Each row is a point. Each copy is the shape, with its points in the same order, turned, moved and blurred by noise. Say if it was mirrored as well.

Shape (5 x 2):
7.6 3.0
12.1 1.4
-29.7 0.8
-48.4 -11.3
15.0 -12.2
Copy 1 (5 x 2):
11.0 8.0
12.0 13.7
-12.4 -21.0
-28.9 -32.2
2.1 24.7
Copy 1 is: mirrored
Copy 2 (5 x 2):
-7.3 4.1
-8.1 3.1
-2.9 -37.0
6.2 -53.6
4.7 8.7
Copy 2 is: only turned
Copy 3 (5 x 2):
-12.2 7.2
-14.8 2.9
28.2 4.6
44.0 -5.8
-16.2 -7.4
Copy 3 is: mirrored
Copy 4 (5 x 2):
11.7 21.0
15.8 25.0
-7.3 -10.6
-7.0 -33.7
28.1 19.2
Copy 4 is: only turned

Shape (8 x 3):
-23.7 -15.0 15.1
-19.5 -19.7 27.4
-3.4 -9.3 -5.7
24.4 -14.4 3.3
41.1 30.2 -22.2
-0.3 -32.1 19.0
8.9 1.7 -13.5
18.7 -2.3 -21.6
Copy 1 (8 x 3):
9.5 -29.1 18.2
26.0 -25.6 27.4
0.0 2.7 12.8
21.2 23.0 8.8
-1.6 39.8 -37.4
25.8 -1.5 32.1
-4.6 11.4 -4.3
-3.2 25.3 1.2
Copy 1 is: mirrored
Copy 2 (8 x 3):
0.5 -18.0 -16.7
12.3 -23.1 -15.2
-9.2 4.2 1.6
10.9 8.4 22.7
11.7 61.9 17.7
8.4 -22.4 9.0
-2.9 21.7 7.0
-6.7 26.6 17.9
Copy 2 is: mirrored
Copy 3 (8 x 3):
-37.6 -0.9 -18.9
-37.7 -13.2 -25.3
-21.7 2.9 5.1
-7.1 -21.9 12.9
36.5 5.2 26.9
-36.5 -27.8 -5.7
-6.2 5.7 13.0
-2.2 1.5 26.5
Copy 3 is: mirrored
Copy 4 (8 x 3):
18.4 -30.3 2.0
27.5 -32.5 3.8
-3.5 -7.1 3.3
1.7 17.3 11.7
-22.1 44.0 -24.2
18.7 -9.7 21.6
-14.7 0.1 -4.1
-22.5 18.6 3.7
Copy 4 is: mirrored

Shape (10 x 4):
-4.7 26.8 14.5 -9.5
-20.3 -8.3 27.2 23.7
-33.9 11.4 -16.2 -12.7
31.4 27.6 -15.4 -1.9
-1.4 -3.8 17.4 22.1
-21.5 4.8 23.5 18.5
6.7 -31.2 13.5 28.4
29.2 23.4 -1.6 -30.1
20.9 34.4 -15.1 -16.2
-0.8 -9.5 9.6 0.9
Copy 1 (10 x 4):
13.7 25.5 4.2 8.0
-25.6 5.4 -8.2 -13.1
27.4 11.1 12.3 -29.6
35.7 -11.3 5.9 32.1
-15.8 -4.1 -5.9 1.1
-13.8 13.2 -10.0 -11.1
-30.7 -27.6 4.0 -1.2
31.3 8.2 30.2 35.4
43.1 3.6 12.1 27.3
-6.8 -2.1 14.2 -0.9
Copy 1 is: only turned
Copy 2 (10 x 4):
22.0 3.3 -26.2 -4.5
40.1 1.4 16.7 22.7
-12.3 13.7 -21.5 23.3
4.4 22.5 -22.0 -41.2
32.8 2.0 11.3 3.4
31.7 2.1 2.0 24.6
19.0 -1.1 39.4 -3.5
2.1 -4.0 -29.8 -33.2
-3.3 17.9 -32.2 -35.6
6.4 -6.2 3.7 1.8
Copy 2 is: mirrored
Copy 3 (10 x 4):
-8.8 10.5 26.5 10.5
-41.1 10.5 -15.6 11.2
16.5 6.6 -4.2 32.9
10.1 -12.9 16.5 -19.6
-32.4 -1.0 -12.5 -5.1
-35.1 7.8 -7.1 18.4
-35.5 2.3 -40.1 -20.0
15.8 15.6 25.5 -20.4
18.6 -7.7 25.2 -9.6
-17.7 16.6 -9.3 -6.0
Copy 3 is: only turned
